Each row of a before or after table is a point. One or more steps were done to the points. Then noise was added and the rows were shuffled. The steps act on columns, c1 being the first. What was done? A step turns or swaps two columns, mirrors them in a line or flattens them onto one, adds a multiple of one to another, or multiplies or shifts one. Angles are multiples of 10 degrees, from the lower column toward the higher: turns from -170 to 170, lines from 10 to 170 but not 90. Use the fewest steps. Two steps may share a column if one is a turn and the other turns, adds or multiplies; they go together, in the order done. Otherwise the lowest column goes first.

Before (13 x 2):
[[ 43 -13]
 [ 19  -9]
 [-17  23]
 [ 37  24]
 [ 40  34]
 [-10 -57]
 [-10 -34]
 [ 59 -22]
 [-27   9]
 [ -4 -20]
 [ 20 -27]
 [  8 -32]
 [ -1 -60]]
After (13 x 2):
[[ 89 -12]
 [ 39 -28]
 [ -2 -58]
 [-22 -54]
 [ 73  23]
 [-18 -36]
 [115 -23]
 [-36  20]
 [-13 -24]
 [ 78  31]
 [-57   8]
 [ 39  -9]
 [ 19 -34]]
Steps: multiply c1 by 2

Before (10 x 6):
[[-10 -27 -18 -34  16  -6]
 [ -5 -16 -10  30  17  12]
 [ -5  15 -16   0  10 -32]
 [ -7   1  -8 -26 -33  15]
 [ 48  17 -16 -38 -14 -24]
 [ -7  -4   7   3  19   3]
 [  6 -35   2  23 -74 -57]
 [ 11 -30 -39 -52   8   3]
 [-13   7 -39  20  21 -28]
 [ 27  60   1  -2  23  17]]
After (10 x 6):
[[ 18  34 -16 -38 -34 -25]
 [ -4 120   1  -2   4  18]
 [ -5  31 -15   1  10 -32]
 [-13  15 -37  21  22 -28]
 [ -8 -53 -18 -35  16  -7]
 [ 12   3  -9 -25 -21  15]
 [ -9 -31 -11  30  16  14]
 [-10  -9   6   1  16   2]
 [ 34 -69   3  22 -58 -57]
 [ -1 -60 -38 -51   1   3]]
Steps: flatten c1 and c5 onto the line at 120 degrees; multiply c2 by 2

Before (13 x 9):
[[ 22 -10 -31  10  18 -13  11   3  -7]
 [-19   8  27  13  12   8 -35 -19  14]
 [ -7  -1  -2 -29  26  21 -13 -42 -14]
 [-25  11   6   3   8  10 -16 -22  21]
 [-14  26  14   9   4  -3  -5  -7 -10]
 [ 20 -13  18 -19  32  20  -6  16  -5]
 [  3  11  10 -12   1  11 -19  48 -23]
 [-10  -7 -12  -2  21   1  18  33 -13]
 [-10   1  10 -17   3 -35 -27 -28  11]
 [ 22 -23   4 -19   8  22  -9 -17   9]
 [ 16   5 -34  -4   0 -15 -12 -17  10]
 [-11   5   9 -12 -10  14   9 -20   9]
 [  4   5  21  -9  37   8   7  16  28]]
After (13 x 9):
[[  19  -13   18  -21   34  -14   -7   40  -15]
 [  22  -10  -31   10   19   -2   12    7   16]
 [  -9   -6  -11   -2   20  -18   18   83    4]
 [ -10    1   10  -18    3   35  -26  -70   24]
 [ -13   26   13   10    4   -5   -5  -17    7]
 [ -24   12    6    4    8   18  -17  -54  -18]
 [   5    5   20  -10   37   18    6   39  -20]
 [ -19    9   26   13   12   20  -34  -47  -14]
 [   2   10   11  -12    1  -20  -19  121    3]
 [  21  -24    4  -19    6   -1   -8  -42  -23]
 [ -12    6    8  -12  -10   -1   10  -51  -16]
 [  -8   -2   -2  -30   25  -18  -13 -106  -10]
 [  16    5  -34   -4    1   19  -12  -43    9]]
Steps: turn c6 and c9 by -120 degrees; add -0.3 times c7 to c6; multiply c8 by 2.5

Before (9 x 14):
[[-12   9   6 -30 -20 -12  25 -58 -22   5  -6 -15  13 -19]
 [ 14 -19  14  -6 -10   1  27   1  21  35  -4 -10 -39 -19]
 [  4 -26 -37  10   3 -20  -6  17  -9  -5  31 -48  10  22]
 [ 17 121   8  -8  10 -26  19   9  -7  -7  -1 -47  16 -17]
 [ 14 -14 -15  -9  11   6  44   6  -2  -5   7  31 -20  14]
 [  6 -17   3   4 -21   1  11  22  11 -13  12  25   0 -19]
 [  5 -12  20  -5  15   3   6   6 -30   1   7   2   1  -7]
 [-34 -23  -1   1   0 -14   3  25  46  -2   8 -19 -14   8]
 [-10 -18  12  15   9 -25  10 -30   4   7  39 -47  24 -19]]
After (9 x 14):
[[ 17 121  -4  -9  10 -12  19  16  -7  -2   0   0  51 -17]
 [ 14 -14   2  -9  10   7  44   3  -2  -9   7 -13 -37  14]
 [ 14 -19  36  -6 -10   0  27   1  21  41  -3 -23   3 -19]
 [-12   9  -3 -31 -19 -36  25 -46 -22  11  -6   8  18 -19]
 [  6 -17   2   4 -21  11  12  19  11  -7  12  11 -22 -18]
 [-34 -22   8   1   0   4   3  27  46  -5   8 -17  14   8]
 [-11 -19  -7  15   9 -30  10 -18   4  12  39   8  53 -20]
 [  5 -12  15  -4  15   5   6   4 -31   3   8  14   2  -7]
 [  4 -26 -34  10   3  -4  -5  22  -9 -11  31 -31  40  22]]
Steps: turn c3 and c13 by 40 degrees; turn c12 and c13 by -70 degrees; multiply c6 by 0.7; turn c6 and c8 by -30 degrees; add -0.3 times c14 to c10

Before (8 x 24):
[[ -24   33  -10  -11    8   -3   24   34  -58  -57   10   24  -63   -1
     1   46  -13  -16   51  -46  -52   33    2   46]
 [  75   -3   24  -39  -77  -22   12  -44   45    0  -22   -5   22   -4
   -57  -82   11  -11  -34   67   11    5   31   -9]
 [ -15   44  -30   -3  -11   25   41   59  -18  -47  -19    7  -27  -24
    17   34  -13  -40  -10  -68  -34   30  -12    7]
 [ -23   27   39   64   16   63  -34  -34  -16  -37   24  -43   -5 -105
     0   23    1   52   12   -4    6   -5   16  -41]
 [  69    7  -48  -36  -57  -17   65  -53   34   23  -44   34  -26   -1
     6  -53    4  -28  -36   31  -50   12   31   52]
 [  62  -75   -3  -32  -89  -40   13  -65   32   23  -14   -4   37    1
   -33  -37   34   29  -31    4   -9   19   46  -17]
 [ -21    8   18   53   31   35  -12  -49   10  -55   25  -54   22  -80
   -13   24   64    3    8   24   31   33   67  -54]
 [ -25   20   -8    2   19   41  -56   36  -28  -39  -35    1  -49  -31
    16   22  -14  -26    1  -33  -42   56   23   19]]
After (8 x 24):
[[-23  43 -29  -3  -9  24  47  58 -18  41 -24  55 -26  17  18  35 -12 -40
  -10 -68 -34   3 -14 -23]
 [110   7 -47 -36 -57 -16  65 -54  35 -39 -33  13 -26  41   6 -54   3 -29
  -37  29 -49 -30  31 -43]
 [-36  26  39  65  15  64 -34 -32 -16  48  17 -40  -5 -65   0  24   2  53
   12  -3   7  17  16  25]
 [-41  21  -9   2  17  40 -34  36 -28  29 -65  25 -48   8  14  22 -14 -28
    2 -33 -42  46  23 -32]
 [-36   7  17  55  31  34  -1 -48  11  69   3 -72  22 -40 -12  24  64   4
    8  24  33  43  69  32]
 [ 99 -76  -3 -31 -89 -41  19 -64  32 -15 -18  -6  37  41 -34 -37  35  29
  -32   4 -10   3  47  24]
 [120  -4  26 -39 -78 -22  13 -45  46   3 -20 -53  23  36 -57 -82  12 -11
  -34  66  11 -11  32   8]
 [-38  34 -11 -11   8  -3  33  33 -58  36  -2  54 -62  40   2  46 -13 -16
   52 -45 -52  26   2 -63]]
Steps: multiply c1 by 1.6; turn c7 and c22 by -20 degrees; turn c11 and c22 by 30 degrees; turn c10 and c24 by 160 degrees; add -0.7 times c20 to c12; shift c14 by 40

Before (8 x 48):
[[ 13  16 -26   1  25   2  29   0 -42  -2 -17  28  -5 -37  14  20  10  24
    4 -33 -36   5  16  -4  28 -16   3 -37  -4  29  38 -11   6 -15  -9 -22
  -13  -2 -38  26  10  33  15 -11 -40 -17  22  24]
 [-11  -3  32 -11  24  -8 -25   9 -11  -9 -11  11 -14  -7 -12  33 -34   0
   -1  -7 -11  28  10 -12  -7  24  21  -5   2  -5   7 -26  -6 -33   2   4
   35  19  -5   3  15   2 -13 -11  -1 -28 -18  14]
 [-32  16   7  24   9  14  -9  -1  -4  -3  27 -13 -27  -9 -13 -10 -15 -13
    7  18  -5   6   4  13  -1   6  -2  21  -1  -3 -19  -7 -10  -9  13  24
    5   2   3  15 -11 -17   3  18  10  10  -3 -31]
 [-22   4  24 -15  33   3 -40   5  -7  -8 -17  21   3  10 -34  -2 -53   9
    7   5 -18   7  -1  -4 -13   8  19  17   1  -3 -12 -14 -22 -10 -15   7
   42  -1   0  -1   6   3  -9 -18  10   8 -23 -10]
 [ -8  34 -26 -13   8  -4  25  -3 -25 -23 -15  20 -12 -32  12  18   7  31
   -7 -34 -16  -4  27 -21  36 -38  17 -27  -6  -1  23  -8  26   4 -25 -24
  -13 -12 -35  -2  21   0  23   0 -24 -26  34  27]
 [-10   5  25  -7  23   2 -20   2  11  24  23  -3  -8   5 -18   5   6 -30
   -7  17 -11  -7  -3  19   4  -2 -17  21  14 -20 -21   1 -10   1  15  -1
   10  -3  -1  14 -18 -16  18   0  26   6  -9 -31]
 [ 15   6 -27  19  -3   0  24 -40  10  21   4 -40 -43 -29  25   6  20   7
  -34 -31  17 -26 -20  38  34 -32 -15   1 -29 -33   3  24   0  15  17 -13
   -2  -5 -19  45  -8 -18  25  23   6  17  42  33]
 [-23   6   0  -8  22  -9 -17   9   6  11  23 -13 -19 -14  -4  -1  -1 -15
  -13   7  -3   8   8  27  -4  15  -7   6  -1 -22 -21 -15 -36  18   8  -3
    6   2  19  36 -12  -5  -5  13  19  13   5 -12]]
After (8 x 48):
[[ -19    5   -2   -6   21  -11  -18   26   11   11   23  -13  -14  -11
    -1   -1    0  -12  -14    7  -17   11    7   27   -2   16   -6    6
    -3  -23  -23  -15  -34   18    8   -4    5    2   24   39  -11   -7
    -4   16   19   12    6   11]
 [  12   17  -27    0   27    2   27   -2  -41   -1  -21   29   19   17
    14   20   11   27    6  -32  -33    6   10   -3   28  -16    3  -38
    -3   27   34  -12   10  -17    5  -23  -16   -5  -37   25   10   36
    12  -12  -41  -18   25   41]
 [ -31   14    7   27    7   12  -10   -5   -4   -5   25  -10  -17  -33
   -11  -11  -14  -11    7   17  -23    5    7    8   -4    4   -2   22
    -1   -2  -22   -8  -10   -7    6   27    4    4    5   14  -10  -18
     4   15    8    9   -4    3]
 [  -9   -1   33   -8   27   -8  -25   26   -8   -7   -6   10   -3   13
    -9   34  -32   -1   -2   -7  -16   29    9  -12   -6   25   19   -2
     4   -4   10  -27   -7  -35    8    4   36   17   -6    3   14    1
   -12  -12    1  -31  -21   11]
 [  -9    9   23   -7   24    2  -21    7   11   23   21   -5    2  -28
   -16    3    6  -31   -5   16  -11   -3    4   17    2   -3  -19   19
    14  -18  -21    0  -11    0    3    1    9   -4    1   14  -17  -15
    15    2   25    6   -8   -8]
 [ -23    6   21  -17   31    5  -42   16   -6   -5  -15   20   11   -7
   -34   -5  -55   10   11    2  -13    4  -10   -4  -11    8   17   18
     3   -2  -12  -13  -20   -9   -4    9   40    2    1    2    9    4
    -7  -18   10    9  -25  -11]
 [  15    7  -27   19   -4   -1   25 -125    9   21    2  -38  -43   28
    27    6   22    8  -36  -32  -14  -26   -8   38   32  -33  -13   -3
   -32  -31    1   20    1   14   -4  -10   -1   -4  -23   44   -8  -15
    27   23    3   19   43   36]
 [  -7   34  -24  -13    9   -1   22   -8  -23  -22  -13   23    1   22
    15   18    7   31   -6  -33  -21   -7    9  -19   37  -37   17  -26
    -4   -1   22   -7   29    4    8  -27  -12   -8  -33   -3   17    1
    22   -1  -27  -26   35   38]]
Steps: multiply c8 by 3; turn c13 and c21 by 40 degrees; turn c14 and c48 by -80 degrees; flatten c23 and c35 onto the line at 30 degrees

Before (9 x 64):
[[  8   8 -32 -14   3 -31  -5 -14  18   8  -3  13  -4  -8   4   8 -32  20
   18 -12 -10  19 -19  10  32  13 -17  19   0  -3  -9  10 -12   8  -1   4
   28  29 -10   0  -5  12   1   0 -21  -2   2   0  -3 -11   0  16 -10  -8
   -6 -14  -1 -12 -10  27   1   1  11  19]
 [  9  14   4   3 -15 -12  -4  -6  14   8   0  42 -38  -6   5 -25  12   5
   15  -6  -1  -8  18   2  -7 -10 -16  23  -2  12  28  13 -12 -19   4 -19
    9 -21 -19  -9   5  21   1   3 -13   1  -1   1   4   7   5   9  17  15
  -22  18   0  -8 -10 -27  -6  10  -4  34]
 [  6  11  -1 -11  37 -24 -13 -16 -19   7  14  -2  15   9   4 -17  17  -3
   11  18   2  39 -13  21  -9 -20  11  15  -2  28   7  24   5  13   7 -13
   13   6  -3   3   4   5   3  -8 -10   3  18  10   9 -27 -16  21 -10  14
   -9  33  35 -12   8  21  17 -60 -33  14]
 [-10  11  -5   0  18  -9 -12  -9 -28  40   4  10  15  -8  -3  -2  -1  -8
   -6   3 -13  10 -17 -23  22  11 -19  13  -3 -11 -11 -92  21 -18  -1   3
    5  -3  13 -11 -16 -12 -10 -10  36   9 -20  -5  -3   2 -15 -42  60  30
   28   7  13 -12  19  12  -6   5  11 -16]
 [-12 -31 -15   4 -19  -8 -14  11   2   8  12  10   8  27   8 -21   0  24
  -41 -11  -7  33 -19  11  32  -3 -11  26   0 -12  -9 -10  17  46  26 -19
   -1 -28  -7  11   4   1 -14   3 -23  18   6 -19   1 -34  12  18  33  17
    6 -15  -2  13  20  26   7   7   2  11]
 [ 15  14 -31  -8  31 -25   4   0 -18  13 -12  -8   8  -7   9 -11  12 -12
    0  20  12 -10  -5  21  10  13  18  18  18 -19  48  24   5 -11   3  -5
   12  -7  38  -2 -52   2 -15 -19  -1  16  11   3   4 -19 -16  12   6  13
  -12  14   8 -16  14  24   6   6  12  -1]
 [-52  14  -1  -3 -17  -5   2   8   1   9  -8 -10  -8  -7 -11   8  10  -7
   10  14   7  -3 -13   9 -13  14 -20  25   1 -16 -10  25  12   3   1  -1
    2 -24 -11  12   1  -6  26  -8 -22  18   0  -2  28  13   3 -49  -3  -2
  -11  -4 -12  16  -2  -8  -4   6 -24  -6]
 [ 11 -13  -5 -40 -20 -19 -10  -2 -19  30   0  -7   7  19 -10 -26  17   4
   17  -4  -5  -3  -8  -1 -12  14  -5 -25  -1  15 -12  -5  23  10  -4 -20
   14  37   6  -2 -18  -5   2  -1 -16  13 -41 -11   3  18  17  19  29  -9
   -4 -15 -12   2  10  22  -3  11   9  -7]
 [  7   7  -1 -18   0 -18  25  60 -26  23   3  -4  10  -5 -40   0   1  -9
    0  64  -1 -11  41   1   8   9 -15  -3  -3 -19 -13  26   4 -17  46  34
   68   0 -17 -18   5   5 -13   3 -18  -4  20 -21   4  12  -2  14  -2  14
   -1  -9  -2 -22   6  -8  -8   6   2  17]]
After (9 x 64):
[[  12  -12   -5  -40  -22  -21  -10   -2  -19   31    3   -6    8   19
    -9  -25   17    9   19   -4   -4   -4   -8   -3  -12   19   -6  -26
    -1   16  -13  -24   25   11   -7  -20   14   37    7   -2  -18   -6
    -2   10  -18   13  -41  -11    3   17   16   19   58   -9   -2  -16
   -12    3   10   21   -2    9    9  -14]
 [   6   11   -3  -11   38  -24  -14  -17  -20    9   17   -3   15    8
     4  -15   16   -7   12   18    1   39  -14   22   -9  -25   11   16
     0   27    8    3    5   13    6  -14   14    7   -2    2    5    5
     3  -29   -9    1   18   12   11  -29  -16   20  -17   15   -5   33
    36  -13    7   21   16  -59  -31   22]
 [ -12  -31  -15    4  -19   -8  -15    9    1    9    9   10    7   27
     8  -20    0   57  -42  -11   -9   35  -19   12   31   -4  -10   26
     0  -13  -11  -30   19   45   27  -19    0  -29   -5   11    4    3
     9  -15  -24   18    5  -20    0  -34   14   18   67   17   16  -14
    -2   13   20   25    7    8    2   25]
 [ -10   10   -6    0   19   -9  -11   -7  -29   40  -12   10   14   -7
    -4   -3   -2  -19   -5    4  -12    9  -16  -22   20   15  -19   15
    -2  -10  -11 -112   23  -19   -4    4    4   -3   13  -12  -16  -12
    20   17   36    9  -20   -5   -2    2  -16  -41  119   29   17    8
    14  -13   21   13   -7    4   10  -39]
 [ -53   14    0   -4  -17   -5    1    7    1    9   -5   -9   -9   -8
   -10    8    9  -16   10   16    8   -3  -15    9  -14   18  -19   26
     2  -17   -8    6   13    2    2    0    2  -24  -11   11    3   -7
    -9    4  -22   18    0   -3   28   16    5  -48   -6   -3  -30   -3
   -12   16    0   -9   -4    6  -25  -15]
 [   8    7    0  -19    0  -19   25   59  -28   22    5   -6    7   -6
   -42    0    1  -23    0   62    0  -10   42    1    8   10  -13   -1
    -2  -19  -15    7    3  -15   47   34   69    1  -16  -19    3    7
    -1  -25  -18   -3   18  -20    4   10   -3   13   -5   14   11   -9
    -3  -22    5   -8   -9    6    2   34]
 [   7   16    3    2  -13  -11   -5   -7   13    9   11   41  -37   -5
     5  -26   12   12   16   -7    0   -7   19    3   -7  -14  -15   22
    -1   12   27   -7  -13  -19    3  -17    8  -23  -20  -10    6   21
   -14  -52  -14    0    1    1    4    8    6    9   34   17  -11   18
     0   -6   -8  -27   -7    8   -4   68]
 [  14   14  -32   -9   31  -24    3   -1  -19   15    0   -8    6   -7
    11  -12   12  -30    1   19   13  -11   -5   22    9   16   17   17
    17  -17   47    3    6  -11    3   -4   12   -6   39   -2  -51    3
   -19  -13    0   15   12    3    3  -18  -17   14   12   15    9   14
     8  -15   15   25    4    6   12  -15]
 [   8    9  -34  -15    3  -31   -5  -14   17    8    2   11   -4   -8
     2    9  -32   50   18  -12  -10   18  -19   10   32   16  -16   19
    -1   -2   -9  -11  -13    9   -3    5   29   29   -9    0   -3   12
    -7  -31  -22   -2    2    1   -1  -11   -1   17  -21   -8   -2  -16
    -2  -11   -9   27    1    0   10   35]]
Steps: turn c43 and c55 by -70 degrees; turn c11 and c43 by 40 degrees; multiply c18 by 2.5; multiply c26 by 1.3; shift c32 by -20; multiply c64 by 2.5; turn c44 and c64 by 40 degrees; multiply c53 by 2

Before (8 x 64):
[[  3  18   2 -54  16  38 -27  -4  -1 -10  59  26  19  16  62  13  27  34
   25 -30  42  62   4  41  61 -18 -50  15  10 -64  16  -2 -13  61 -50   7
   47 -68 -34 -53 -18  -8  66  40 -76  22  43 -29 -73  40 -75  10   6  17
   39 -34 -18 -41  -5  12  23  24 -62  35]
 [  4   0  69 -35 -28  28  62  34 -22  59 -44 -64  22  13  31 -11  23  60
  -24 -36 -32 -37  14  11  70  48  17  12 -16   2  57  -4  36   9 -51   5
   14 -14 -47  24   3  49  64  16 -22  -6  61  24  45 -38  15   8 -15   3
    0  24 -48  42   0 -56  13  -1  59 -36]
 [ 14 -43  79  40   7 -81  64  29  54  46   0   3  55 -13  10 -83  22 -31
    2  -2  46  -9 -32  31 -11 -16 -68 -32  47  44  57 -40 -40  19  28 -31
  -40  -9  28 -21  51 -19  84 -85 -32  -2 -48  -3  44  29   7  44   9 -28
  -28  41  53  47  -5  50 -31 -13  39  14]
 [ 18 -37  20 -61  13 -69  24  38 -32 -26  67  16 -13 -16 -17 -35  20 -60
   60 -20  34  51  -6  20  10  26 -53  13 -24 -81 -59 -25 -24  44 -24 -27
  -46 -66  44 -76   9  -1  -4  15   1 -34  32 -32 -61  76   6 -60  -1  -7
    6  45 -44 -56  41  52   9 -20 -34  27]
 [ 21 -21  31  20  12 -39  16 -39  -6  47 -24 -44   2 -27 -56  -5 -13 -39
  -16 -55 -43 -42 -68 -10  -1 -12   6 -17 -35   7 -31   4 -86 -38   0  28
  -10  26 -37  37  64 -21  10   2  48  42 -19  39 -47   6  -8  11 102  33
  -78  52  28 -33   7 -22  -3 -13 -47 -50]
 [ 47  51 105  -5  51 -11 -31 -43 -60   6  37 -11  14 -34 -17  18 -31 -53
   44 -42  42 -29  13  -8 -24  91  13 -85 -64 -35 -44  17 -59  -1  22  18
  -27  27  66 -20 -28 -43  80 -46 -26  55 -64  25  43  64 -40  36  11  28
   47  -9  47 -13 -52   8 -76 -25 -26  -8]
 [-50  23  51  42  51  37 -33  25 -47  -9  14 -35  90 -78  30  27 -18 -26
    9  35  19  28 -33  81  14  -6 -19 -80  40  35  33  45  33  36 -32 -13
  -26   2 -13 -11  29  39  29  -2 -52  55 -30 -13 -65 -46 -67  13 -17  -2
    1  14 -21 -37  52  47 -62  18  21 -55]
 [ 16 -41  29 -53 -38 -52 -26  33 -10 -14 -58 -62 -19  -2  59 -33 -79  63
  -18  50   7 -39  14 -26  43  45 -53  27 -22   8 -31  79   4 -13 -10  39
   -9  39  62   9  13 -66 -23 -48  13  -9  20 -46   9  -8  12 -27  83  88
  -69 -17 -12 -14  35  20 -43 -36  -7 -23]]
After (8 x 64):
[[  52   50  100  -11   43  -17  -98  -42    2   10   41  -12   19  -29
   -16  -53  -28  -47   37  -48   43  -28   16   -9  -23  -26   10  -82
   -41  -35  -39   13  -61   -2   23   14  -17   27   68   30  -28  -44
    72  -44  -28   64  -63   15   28   58  -54   34   14   41   52   -9
    46  -12  -48   12  -71  -23  -29  -72]
 [  22  -29   32  -49  -41  -48  -51   32    4  -13  -61  -63  -18   15
    53   -5  -85   69  -27   54   20  -47   12   17   38   -9  -55   33
   -14    8  -35   84    2  -15   -7   40  -11   33   65   18   17  -62
   -41  -42    8   -6   16  -46   26    1   14  -23   84   88  -69  -16
   -14  -19   41   27  -50  -42  -10   -7]
 [  14  -37   75   51   11  -81    3   32    5   54   -1    0   60  -21
     8 -123   15  -29    4   -1   48  -13  -32  -36   -9  -50  -64  -33
    30   41   55  -37  -40   20   19  -22  -36   -2   29  -28   53  -21
    -9  -82  -30   -5  -46   -5  -61   25    7   42    3  -30  -19   45
    51   43   -5   47  -33   -6   35   58]
 [  -2   20    5  -56   18   38   52    0  -37   -4   61   33   22  -11
    54  -38   25   35   26  -31   46   61   12  -70   56   29  -52   17
    11  -60   25   -9  -12   60  -55    4   37  -67  -32  -24  -15   -9
    57   41  -76   23   42  -32   52   36  -80   13    8   17   40  -38
   -13  -42  -10   11   18   25  -61   13]
 [   6  -23   26   13    2  -53   41  -38   52   53  -18  -32    2   13
   -53   -7  -13  -38  -28  -57  -34  -47  -71   35    1  -11    6  -18
   -17    9  -35    6  -83  -40  -10   28  -20   20  -36  -25   68  -19
    -1    9   47   35  -15   48   27    7   -6   11  107   37  -87   58
    26  -35    2  -14   -8  -17  -47  -26]
 [   5   -2   66  -26  -22   19  -36   35    8   57  -45  -69   17   38
    22  -56   22   62  -12  -37  -30  -37   14   15   76  -72   10   20
   -20    1   56    3   27    9  -62    2   14   -6  -47  -43   -6   52
    30   10  -21   -8   64   30  -20  -44   13   14  -17    2   10   21
   -49   34   -1  -55    7    0   63  -18]
 [  17  -33   27  -52   17  -60   35   43  -29  -29   74   13  -20  -33
   -18  -18   28  -62   57  -19   32   50   -6  -81   16  -34  -57   16
   -16  -88  -49  -30  -30   41  -21  -28  -51  -74   38   26    8    0
   -34   18   10  -26   29  -34   59   74    3  -56    7   -8    7   42
   -52  -57   51   54    7  -22  -32  -29]
 [ -50   19   47   43   56   43   37   21   67  -14   20  -32   94  -28
    30    2  -25  -27    7   31   19   28  -30  -44   22   31  -12  -82
    30   33   37   49   33   32  -39  -20  -21   11   -6 -114   38   37
    49    1  -46   58  -23  -29   61  -42  -75   18  -21    0    1   18
   -20  -41   54   46  -53   23   20  -81]]
Steps: turn c7 and c26 by -120 degrees; turn c7 and c49 by 140 degrees; turn c14 and c64 by 40 degrees; turn c9 and c64 by 70 degrees; turn c16 and c43 by 50 degrees; turn c24 and c40 by -120 degrees; multiply c40 by 1.6; multiply c29 by 0.7
